Every row gives one point. The window is the flat piece filled in between its corners: a triangle in 3 columns, a solid with four corners in 4, and so on. A path goes straight from each point to the next, and from the last back to the first. After which points does the path pass through the window?

Window:
[[ 5.1 -2.3  2.7]
 [-8.1  2.0  1.2]
 [-2.1  2.7  0.0]]
Path:
(1): [5.2 2.6 5.0]
(2): [-4.9  4.2  4.8]
(3): [-8.1 -0.7 -2.9]
(4): [-6.0 -0.4  0.2]
(5): [-4.5  4.8  4.0]
(6): [-3.9  3.9  3.8]
(7): [-6.5  0.5 -1.7]
(8): [ 6.0 -4.1  1.7]
Through the window after points: 2, 4, 6

Window:
[[-4.4  2.1 -1.0 -8.7 -5.3  3.7]
 [-2.3 -4.1  1.5  9.5  5.9 -0.1]
 [ 4.2  3.5 -0.6 -4.3 -2.9  0.6]
 [-4.0  6.8  7.5 -4.7 -4.4 -4.1]
 [ 1.1  0.3 -6.7  8.8  0.0  0.2]
 [ 4.1 -0.6  0.5  2.5 -7.5 -2.7]]
Path:
(1): [-3.2  0.0 -1.9 -1.3 -1.8 -7.3]
(2): [-2.2  3.7  2.8 -1.7 -4.6  9.9]
(3): [ 4.0  2.3 -1.6  5.9 -2.6  0.6]
(4): [-5.5 -4.3 -2.2 -3.1 -2.6 -4.3]
(5): [-3.3  3.0  2.1 -5.7 -2.4 -2.7]
(6): [-2.9  6.9  5.3 -2.1 -8.8  4.4]
(7): [ 2.1  1.4  2.9  3.8 -2.3  2.9]
(8): [-2.1 -1.0 -2.8  0.7  0.5 -1.1]
Through the window after points: 3, 5, 7

Window:
[[ 2.9  7.3  4.7 -0.9 -0.3 -5.1 -1.4  6.4  3.4]
 [-0.9 -4.6 -0.1 -8.4 -0.8  3.7  3.8 -7.1 -5.1]
 [-4.8  1.2 -7.1 -7.1 -2.8  1.1  1.8 -2.9  3.2]
 [-7.9 -1.6 -2.9 -0.8 -2.7  3.6  0.2 -8.0  2.2]
 [-6.8 -0.1 -6.3 -0.3 -3.2  3.2  1.3  6.0 -2.6]
 [ 5.2 -0.3  7.6 -5.1 -1.3 -1.4 -3.5  9.3  6.4]
 [-5.9 -5.6 -5.2 -3.5 -5.7 -3.3  1.5 -2.2 -2.6]
 [-4.4 -0.8 -3.7 -1.5  4.5 -3.4 -3.1  8.0  0.6]
 [ 8.9  2.7  1.1 -1.0 -1.0 -0.5 -5.3  3.3  4.3]]
Path:
(1): [-3.5  0.8  1.7 -4.2 -3.7 -3.6 -2.1 -1.5 -0.1]
(2): [-2.8  2.3  1.4 -4.5  0.4 -2.4 -8.0  0.6 -1.6]
(3): [-2.8 -0.5 -3.4 -0.5 -3.9  2.7  6.1  0.0  5.1]
(4): [-0.4 -4.2  2.8 -2.1 -2.6  4.2  2.9  1.6  9.2]
(5): [ 2.0  3.5  3.1 -5.1 -0.6 -4.5 -6.0  6.1 -0.6]
(6): [ -8.0   0.7  -4.7  -2.2  -1.0   1.8 -10.9   2.5   4.3]
(7): [ 1.9 -2.7 -0.6 -1.7  6.4 -7.1  9.2  8.6 -3.6]
(8): [-3.5 -2.1 -5.2  0.0 -2.1  0.9  1.6 -0.1  2.0]
(9): [-7.8  1.0 -0.2 -3.6 -3.0  3.8 -1.7 -2.0 -1.1]
(10): [-1.2  0.7 -4.9 -3.7 -4.0  1.4 -3.2 -1.1 -6.0]
(11): [-7.5  0.3  0.9 -0.2  2.5 -2.1  8.4  4.0 10.2]
(12): [-0.4 -4.4 -1.4 -4.6  2.0 -1.2  2.7  0.7  2.6]
(13): [-2.3  4.6 -3.4 -3.4 -9.6  6.0 -7.5 -0.5 -1.3]
(14): [ 1.8  1.4  5.8 -4.4 -3.0  0.8 -6.6  6.4  3.0]
(15): [ 5.4 -0.3  1.7 -3.0 -0.1 -2.0 -0.3  5.3  5.2]
(16): [ 0.7 -2.0 -4.9 -2.3 -0.8 -0.3  2.2  6.6  3.0]
Through the window after points: 2, 4, 6, 8, 14, 16

Window (12 x 12):
[[  1.8   2.7   4.0   4.5  -3.7  -3.0  -3.0  -1.6   1.8   3.3   1.9  -3.5]
 [ -1.1   8.8   4.7  10.9  -2.4  -2.5   4.6  -4.8  -6.0 -10.8  -0.6   0.1]
 [ -6.2  -1.6  -4.0  -4.2  -0.5   1.5  -0.1   3.6  -4.9  -4.4  -2.4  -1.6]
 [  6.7   1.0  -0.4  -3.4  -4.6  -3.8  -0.2   1.4   2.6  -3.6   0.5  -0.2]
 [ -3.0  -0.4   1.1  -5.7   1.9  -5.4   0.8   3.0   0.6   2.9  -7.3   2.9]
 [ -2.3   0.2  -9.1  -4.4   4.7  -6.7  -1.3  -7.5   6.4  -0.8   1.8  -3.7]
 [  5.3   0.3  11.7   3.8   4.1   3.5   0.9   0.7   2.6   1.1   5.8   6.7]
 [ -1.2   0.7  -5.3   1.6  -1.8  -1.8   4.8   0.1   1.2   4.4   8.0   5.8]
 [  6.4  -2.4  -0.9   2.4  -0.9   1.8   2.2  -1.3  -5.2   1.5   1.3  -1.2]
 [ -1.5   1.1  -9.0   1.7  -2.1   7.1   4.6   4.9   1.3   7.9  -2.5   8.3]
 [  2.9  10.9  -0.8   3.7   6.8 -12.1   2.4   5.4   4.8  -1.0   1.8  -8.8]
 [ -2.1  -5.2   2.3  -6.4   0.8   1.4   9.0  -0.6  -0.2  -8.6  -5.7  -5.7]]
Path:
(1): [ 4.2 -9.4  4.2  7.1 -1.8 -5.8 -3.0  2.5 -1.0 -1.9  2.8  0.6]
(2): [ 0.3  9.3 -2.6 -5.3  4.6  3.4  5.2 -4.6  3.1  1.1  0.8  0.3]
(3): [ 2.5 11.7  2.0 -3.2  3.9 -0.8  1.0 -4.2  1.9 -1.4  0.7 -2.6]
(4): [ -1.7 -11.4   2.0   4.4  -3.3  -3.7   4.9   6.6   1.3  -2.5  -0.3   0.6]
(5): [ 1.5 -0.2 -0.3  4.6  0.6 -2.1  2.0  2.2  1.4 -1.8 -0.8  1.9]
(6): [-3.2  7.4  3.6  0.9 -0.5 -0.4  1.5 -4.9 -4.8 -1.7  2.3 -4.4]
(7): [-2.1  6.6  4.6 -8.5 -2.3 -2.3  6.1 -2.8 -4.4 -2.2 -1.0  2.0]
(8): [ 2.0 -5.9 -5.3  3.4 -0.1  0.8 -1.3  1.8  2.2  0.0  1.1 -0.1]
(9): [-2.7 -7.2 -4.5  0.1 -0.4 -2.7  1.6  1.2  4.1 -2.1  0.2  7.6]
(10): [ 0.0  8.9 -0.6  1.0  1.8  4.2  3.6  0.5 -3.1  4.9 -0.9 -5.0]
(11): [ 1.2  3.6  0.8 -5.7 -1.5  1.0  3.1  0.6 -2.7  0.5 -2.1 -3.3]
(12): [-2.1 -4.7 -4.5  5.3  1.8 -8.7 -1.1  3.5  5.8 -2.0  0.9  7.3]
(13): [ 1.7  0.1 -0.1  6.0 -3.4 -2.5  2.3 -1.6 -1.4 -6.3  0.2 -2.2]
(14): [-1.1 14.9  3.6 -3.1  2.9 -2.0  3.2 -1.5 -1.2 -1.3 -0.8  6.4]
(15): [ 1.4  6.6  0.8  2.1  3.2 -2.4  2.6 -2.2 -1.3  1.2  3.6 -2.9]
(16): [ 4.4 -3.2  0.4  2.9 -0.3 -4.2  0.9  5.0  3.4 -4.7 -2.5  0.4]
Through the window after points: 1, 11, 13, 15

Window, 14 rows:
[[ -3.4  -3.5  -1.3  -1.5  -0.4   0.0   3.9  -4.9   0.8  -7.2  -5.6  -1.0
    6.5  -2.9]
 [ -6.6  -2.1   3.1  -1.0  -0.3   3.9  -6.9  -3.6  -5.2  -8.0  -4.1  -1.0
    3.7  -0.9]
 [ -2.4   0.8   0.1  -1.8   6.8  -3.5   1.6   0.5  -1.8   3.7  -2.6  -1.8
   -8.6   5.8]
 [ -3.8  -7.6  -3.4  -2.7   6.0  -3.6   0.0   0.2   4.1   0.0   8.1   0.8
   -6.2   0.9]
 [  7.8   1.3  -1.9   6.1 -10.7  -3.7  -1.7  -4.2 -11.4   9.3   2.4   9.8
    0.0  -4.4]
 [  7.2  -2.8   5.7   6.2  -2.2  -4.0  -2.2  -5.5  -4.9  11.5   2.4   9.9
    2.2  -4.7]
 [  2.1  -7.4  -1.5   3.9  -1.5   2.2  -2.7   1.5  -2.2  -5.2  -9.0  -2.5
    2.0  -3.6]
 [ -4.2  -2.7  -6.0   1.5  10.1  -7.1  -4.4  -1.9  -1.1  -1.0   2.4   1.2
    0.9   3.2]
 [ -1.0  -1.5   0.8   9.9  -2.3   2.3  -0.3  -6.0  -1.7  -5.4  -4.9  -2.8
   -1.8   0.1]
 [  2.5   4.2   3.1   2.0  -4.9   1.7  -4.6  -0.2   2.1  -8.5  -5.4   0.0
    5.0  -2.1]
 [ -3.6  -4.1 -10.7  -3.6  11.1   2.2   0.1  -2.9   8.9   8.5   2.4  -2.4
   -8.1  -0.2]
 [ -1.5  -1.5   0.8   3.5  -1.5   6.1   0.6   1.6  -1.4  -4.7  -1.7  -5.3
    8.6  -0.1]
 [ -1.4  -6.1  -0.2   0.6  -4.4  -0.3  -4.6  -4.4   0.7  -3.8  -4.1  -1.9
    5.9   5.5]
 [ -5.2  -1.9  -1.9  -0.2   4.1  -8.0  -3.2  -2.1   0.4   4.5   1.5  -6.7
   -4.7  -1.5]]
Path:
(1): [ 5.0 -3.3  0.4 -2.5  1.9  0.8 -0.8 -6.5 -4.4 -2.8  1.2  1.7  1.1 -1.0]
(2): [-5.9 -1.7 -2.2  6.9 -1.3 -1.6 -1.6  4.3  1.4  2.4 -3.1 -1.2 -1.1 -2.9]
(3): [-8.3 -2.3 -2.0  0.1 -6.1 -1.6 -0.4  4.7  5.6 -3.0 -0.9  6.6  3.0 -5.6]
(4): [ 2.7 -2.1  0.9  3.3  4.4 -1.3 -3.4 -6.4 -5.3 -3.0 -1.7 -4.2  1.2  3.4]
(5): [ 0.4 -2.5 -1.9  1.0  3.1 -1.2 -2.6 -3.2 -0.6 -1.7  1.3 -3.1  1.7 -0.3]
(6): [-3.1 -1.0  0.4  2.5 -0.9 -2.2 -2.9  0.9  0.5  1.9 -3.1  3.1 -2.6  1.3]
(7): [-5.7 -5.1 -2.9  5.8 -2.3  2.1  0.3  4.0  5.9  1.0 -2.1  3.6 -0.3 -5.6]
(8): [ 3.7 -1.8  1.0 -0.4  2.2 -1.1 -1.7 -7.1 -5.8 -2.0 -1.2 -0.7  2.8  3.2]
Through the window after points: none

Window:
[[ -1.3   8.5  -3.4   2.6   2.7  -7.2  -5.7   5.6  -1.6  -1.1   1.7  -2.7
    5.5  -2.7]
 [-10.1   0.6   4.3   0.8   1.3  -3.1  -0.3  -2.8   3.1  -4.3   4.0   1.5
    0.3  -3.8]
 [ -7.6  -9.2   3.7  -0.4  -5.3  -9.8  -5.2   0.9   9.7  -4.4   3.5   5.8
   -0.7  -1.6]
 [  3.6  -0.2  -1.8  -3.2   0.9  -2.5  -2.8   0.6  -1.4  -1.5  -0.2   1.0
    1.5  -5.1]
 [  4.0   3.3  -3.8  -3.6  -6.9   9.0   6.0   2.2   4.6   4.0   5.2  -0.1
    4.9   7.6]
 [ -2.7  -4.6  -2.9  14.9   5.7   0.4   2.4  -4.9   5.3   0.5  -0.4   2.6
    2.0  -1.2]
 [-10.1   1.5   0.6   2.5  -0.8  -1.2   0.0   5.6   0.7   2.9   6.6  11.8
   -1.1  -3.2]
 [  0.2  10.0   9.3  -1.2  -6.7   1.3  -3.4  -2.8  -0.3   5.0   1.5   2.5
   -3.3   0.5]
 [ -5.2  -1.3   2.0   2.5   1.1  -0.8  -4.1  -0.6  -6.1  -6.7   7.4   4.5
   -7.6  10.8]
 [  0.7   4.8  -1.1  -3.7   1.5   1.4   0.8   1.1  -0.3  -0.6  -2.7   2.9
   -6.0   8.0]
 [ -1.1   8.9   0.3  -4.8  -3.7  -8.8   4.4  -8.7  -4.0   5.1   0.5  -0.7
   -0.7  -4.4]
 [  2.1   5.5   0.9  -1.2  -0.5  -0.3   0.8   6.3  -7.4   3.5  -2.7  -4.6
    1.2   2.8]
 [  4.4  -2.1  -1.1   2.3  -0.9   1.7   5.1   3.3  -0.7  -6.4  -1.2   7.4
    9.0   8.3]
 [ -2.1   0.7  -2.6   9.3  -3.1   2.3  -4.7   0.4  -0.8  -6.1  -5.8  -0.6
   -8.3   0.1]]
Path:
(1): [-1.4  2.5  1.5 -1.6 -0.6 -0.7 -3.1 -0.5 -2.9  2.3  0.2  4.0  1.6  3.3]
(2): [-8.5  3.9 -0.5  3.2 -0.6  1.8 -4.3 -3.5 -0.2  3.5 -0.9  1.6  2.7  3.5]
(3): [ 8.5  3.7  1.0 -1.1 -1.8 -1.8  5.9  3.9 -2.4 -3.6  2.6  3.3 -5.2 -1.7]
(4): [ 1.4  5.2  2.8  0.3 -2.7 -0.6 -0.4  2.5  0.9  1.3  4.5  2.4 -1.8 -0.1]
(5): [-6.6  5.9  6.4  0.4 -5.1  2.9 -4.0 -8.6 -1.6  4.4 -6.1  3.0 -1.0  3.7]
(6): [-6.5 -0.8  1.9 -0.6 -0.5 -1.3 -2.5  0.3  0.8  1.1  1.6  4.6  0.6 -0.5]
(7): [ 1.6  3.3 -2.7  4.5 -2.8 -5.6  2.5  6.3  0.5 -4.4  6.2  5.6 -3.7 -2.3]
(8): [ 9.3  2.7 -1.9 -0.1 -1.2 -4.7  4.3  8.3 -3.1 -2.0 -0.6 -4.7 -5.6 -0.6]
(9): [-4.2  3.5  0.4 -0.7 -1.5  0.0  0.0 -3.7  1.1  2.1  0.2  3.7  4.9  0.2]
(10): [ -7.5   3.3  -4.5  -2.2   0.6   5.0 -10.3  -2.6   0.6   4.1 -10.3   1.4
  -5.4  -2.2]
(11): [ 0.2  2.7  3.4 -1.0 -3.2 -5.0  2.5  1.5 -2.3 -2.9  5.6  1.6  0.3  2.5]
(12): [-1.7  2.1  1.5  0.4 -4.7 -0.2 12.0  4.0  1.5 -4.8  8.1  4.8 -5.3  1.1]
(13): [-3.1  0.7 -2.6  0.8  0.5 -2.0 -4.7 -1.0 -0.3  1.7 -0.6  2.3  3.1  1.1]
(14): [-4.6  0.4 -3.9 -2.3  0.4  2.6 -4.0  1.1 -7.4  2.1  2.5  2.9  3.7  6.0]
(15): [ 3.0  4.5  4.2  2.8 -2.1 -2.1  5.1  0.7  8.0 -5.2  1.3  1.5 -7.2  3.1]
(16): [ 2.2  1.6 -0.1  3.1 -5.6 -2.5  4.0  2.3  4.5 -4.4  3.0 -0.4 -6.0  0.0]
Through the window after points: 4, 6, 14
